Every row gives one point. The window is the flat piece filled in between its corners: a triangle in 3 columns, a solid with four corners in 4, and so on. A path goes straight from each point to the next, and from the last back to the first. After which points does the path pass through the window?
(in the rows, 128 means zero)

Window:
[[157 100  96]
 [122 135 193]
 [107 107  81]]
Path:
(1): [105  88 166]
(2): [ 82  91 122]
(3): [145 136  81]
(4): [175 129  69]
(5): [136  82 120]
(6): [123  84 193]
(7): [151 158 158]
(8): [115 158 120]
(9): [97 81 93]
(10): [111  97 198]
(11): [119 183 153]
(12): [129 152 170]
Through the window after points: 2, 4, 12

Window (4 x 4):
[[193  96 179  77]
 [155 149  80 117]
 [103 156 145 107]
 [ 94  85 135 149]]
Path:
(1): [145 122 189 154]
(2): [210 185 119 124]
(3): [126 126  74 112]
(4): [143  86 130  95]
(5): [158 125 131 165]
(6): [159 169 119 131]
(7): [125  97  54  89]
(8): [ 99  79 130 106]
Through the window after points: 2, 6

Window, 6 rows:
[[170 111 124 150 150 109]
 [167 176  94 163 142  61]
 [140 220 122 135 151 156]
 [ 75  80 115 147  68 174]
 [ 54  67 108 121 117 134]
 [128  74 157  87  69 121]]
Path:
(1): [104 138 172 156 127 109]
(2): [168 127  84 109  82 136]
(3): [127 163 110 110 115 161]
(4): [147 154 167 175 143  80]
(5): [ 63 154 130 183 110 107]
(6): [144  89  83 124 112 162]
(7): [155 156  50 119 133 178]
(8): [108 141 142 154 108 119]
Through the window after points: 3, 7

Window (6 x 6):
[[141 167  76 203  95 152]
 [139 109 157 143 163 137]
 [ 92  82 100 140 108 124]
 [170  95 130 123 105 112]
 [ 77 120 155 206 120 159]
 [134 161  85  92  81 148]]
Path:
(1): [140 129  99  91 100 162]
(2): [106 143 109 162  91 202]
(3): [182 145  94 201 148  60]
(4): [173 118 139 122  97  92]
(5): [119  73 106 145 137 175]
(6): [158  95 131 162 117 173]
(7): [108 120 153 158 158  83]
(8): [ 84 131 130 146 110  90]
(9): [146 136  59 140  93 197]
(10): [117 137  82 162 105 202]
(11): [164 163 105 125  81  71]
(12): [124 194 115 123 111 118]
(13): [149  47  93 176 116 157]
(14): [160 127  81 126 117 196]
(15): [132 136 146 147  90  86]
(16): [129 169  98 160  75  93]
Through the window after points: 2, 4, 10, 16
